Each row of a before or after table is a point. One or more steps were done to the points. Then noise was added and the rows were shuffled. The steps act on columns, c1 being the first. Write out the steps. A step turns or swaps two columns, mirrors them in a line or flattens them onto one, adds a multiple of one to another, or multiplies or shifts one. Angles are multiples of 10 degrees, from the lower column toward the higher: turns from -170 to 170, lines from 10 to 170 but not 90. Use the fewest steps. Two steps may share a column if one is a turn and the other turns, adds or multiplies; they go together, in the order done. Otherwise the lowest column goes first.

Before (9 x 3):
[[ 2.9  0.7 -4.0]
 [ 2.1 -4.2 -2.7]
 [ 2.0  2.9  0.9]
 [-1.2 -4.9 -4.6]
 [ 0.7  2.1 -0.8]
 [ 0.8  2.4  1.1]
 [-5.5  5.8  2.5]
 [-0.3  1.5 -1.8]
 [-3.3 -3.7 -2.6]]
After (9 x 3):
[[ 0.7 -2.8 -1.4]
 [-2.3 -5.1 -3.3]
 [ 0.3 -2.0 -1.5]
 [-0.2 -2.3  0.2]
 [ 0.8  3.7  3.1]
 [-0.1 -1.8  1.6]
 [ 1.1 -1.1  3.9]
 [-1.1  3.2  3.2]
 [-0.5  3.8  5.2]]
Steps: multiply c1 by 0.4; turn c2 and c3 by -170 degrees

Before (13 x 8):
[[-0.4 -1.7 -3.0  0.6 -0.9  1.9 -3.9  3.6]
 [ 0.9  1.2 -1.6  0.0  4.2  0.9 -3.6  3.2]
 [-2.7  2.7  6.6 -1.6  1.4 -2.8  0.2 -4.1]
 [ 2.7 -5.6  3.7 -1.0 -2.9  0.6  1.2 -0.1]
 [-1.0 -2.0  1.5  3.4  2.6 -2.6 -2.1 -6.7]
 [ 2.2 -2.3 -3.2 -1.8  1.6 -1.4 -0.5  2.9]
 [-2.5  4.2  3.8  0.9 -0.5 -0.4 -1.4 -3.6]
 [ 0.3  0.4 -4.8  2.8  0.1 -3.9 -6.5  2.9]
 [-2.4  2.9  6.2 -1.0  1.9 -0.2 -2.0 -0.8]
 [-2.4 -7.1  1.6 -1.2 -1.7 -0.5  0.6  1.0]
 [-2.0  0.8  4.3 -1.0 -0.1  0.3  0.1 -1.1]
 [ 2.5 -8.5  4.6 -2.4 -1.4  0.3 -1.1  1.9]
 [-0.5  1.1 -0.1  3.7  1.6 -1.2 -1.2  3.8]]
After (13 x 8):
[[-2.4  4.2  3.6  1.1 -1.1 -0.4  0.2 -3.5]
 [ 2.8 -5.6  3.8 -2.7 -1.5  0.6  1.0 -0.1]
 [-0.5 -1.8 -3.2  2.3 -3.2  1.9 -1.2  3.6]
 [-1.0 -2.0  1.5  4.8  0.8 -2.7  0.4 -6.8]
 [-2.3  2.8  6.2  1.5  0.2 -0.4 -2.7 -0.9]
 [ 2.1 -2.2 -3.3 -0.1  1.0 -1.2 -2.2  2.9]
 [-2.7  2.8  6.6 -0.5  1.2 -2.9 -1.7 -3.9]
 [ 0.8  1.2 -1.6  4.1  1.0  0.8 -3.5  3.1]
 [-1.8  0.8  4.3 -0.7 -0.1  0.3 -0.6 -1.2]
 [ 0.4  0.5 -4.7  5.7 -4.1 -3.8 -1.0  3.0]
 [-2.3 -7.1  1.7 -1.8 -1.0 -0.5  0.0  1.0]
 [-0.5  1.0  0.0  3.9  0.6 -1.3  1.6  3.7]
 [ 2.4 -8.3  4.6 -1.5 -1.9  0.3 -1.9  2.0]]
Steps: turn c5 and c7 by -40 degrees; turn c4 and c7 by 50 degrees

Before (10 x 14):
[[ 4.2 -3.6  4.4  1.1 -0.8 -3.8 -1.4  1.1 -3.6  0.4 -3.1 -2.0 -0.5  0.0]
 [ 5.2  4.5 -1.4  2.2 -1.6 -0.6  0.9 -5.4 -0.5  5.3 -3.3 -4.4  2.6  5.8]
 [ 3.0  4.4 -1.0  0.4  2.7  2.9 -2.3  0.9  4.5 -7.0 -1.7 -0.7 -1.5  3.0]
 [ 0.6  2.0 -3.0 -0.9  2.5  2.0 -1.4  1.6  2.9  2.9  6.4 -0.2  4.2 -1.8]
 [-0.6  0.5 -1.9  0.3  0.4  2.8  1.1  3.1 -2.7  5.4  0.5  1.0  0.7  7.1]
 [ 0.2 -0.7 -3.4  1.7 -1.7  3.1  2.2  2.1  0.0 -0.3 -2.4  0.0  0.3  0.4]
 [-0.6 -1.6 -3.2  4.1  2.8  0.0 -3.3  0.5 -3.6  4.4 -3.9 -0.5  1.9 -1.8]
 [ 1.2  4.2  0.9 -1.3  1.5  1.1 -2.0  1.8 -4.1  1.4  1.2  0.9 -1.1 -0.4]
 [-1.0  3.5 -0.2 -1.4  1.5 -6.3  0.8  3.5 -0.9  0.9 -3.5  0.8  2.2 -1.2]
 [-0.1  2.2 -3.2  2.1  2.9  0.7 -0.7 -1.4  1.1  2.7  0.2  1.0 -1.0 -1.7]]
After (10 x 14):
[[ 3.5 -7.2  4.3  0.9  1.0  2.9 -0.5 -1.6 -1.9  0.1 -0.2 -3.3 -2.6  0.2]
 [ 0.3  8.8  1.3 -1.2  0.2 -1.5 -0.9 -0.3 -1.7  1.4 -0.9  1.5 -0.3 -0.5]
 [ 6.1  9.1 -1.8  1.8  2.4  2.2  2.2 -2.5  1.3  4.9  1.7 -4.3  1.6  6.0]
 [-0.7 -3.1 -2.8  4.2  1.8  0.9 -2.2  0.5 -2.0  4.5 -3.6 -2.3  1.1 -2.4]
 [-1.2  0.8 -1.9  0.5 -0.7 -1.7  2.1  0.7 -1.0  5.0 -0.3  0.8  2.6  7.6]
 [-0.4 -1.6 -3.6  1.7 -0.7 -2.4  3.5  0.2  1.8 -0.4 -0.1 -3.3  1.9  0.6]
 [ 0.5  4.2 -3.0 -0.9  1.7  0.9 -0.4 -0.4  5.1  3.0  1.4  6.9  4.5 -1.1]
 [ 2.3  8.9 -1.0  0.9  1.9 -2.7 -1.0 -1.1  6.2 -7.1 -3.0 -0.4  0.4  2.7]
 [-1.9  7.0  0.3 -1.5 -0.1  6.3  1.7  1.2  1.4  1.2 -3.6 -2.2 -2.2 -1.4]
 [ 0.2  4.4 -2.8  2.4  0.4 -1.1 -0.1 -0.6  2.8  2.5 -2.6  1.7  0.0 -1.5]]
Steps: flatten c1 and c8 onto the line at 160 degrees; multiply c2 by 2; turn c5 and c12 by 60 degrees; turn c11 and c12 by 60 degrees; mirror c6 and c13 in the line at 70 degrees; shift c7 by 1.0; shift c9 by 2.0
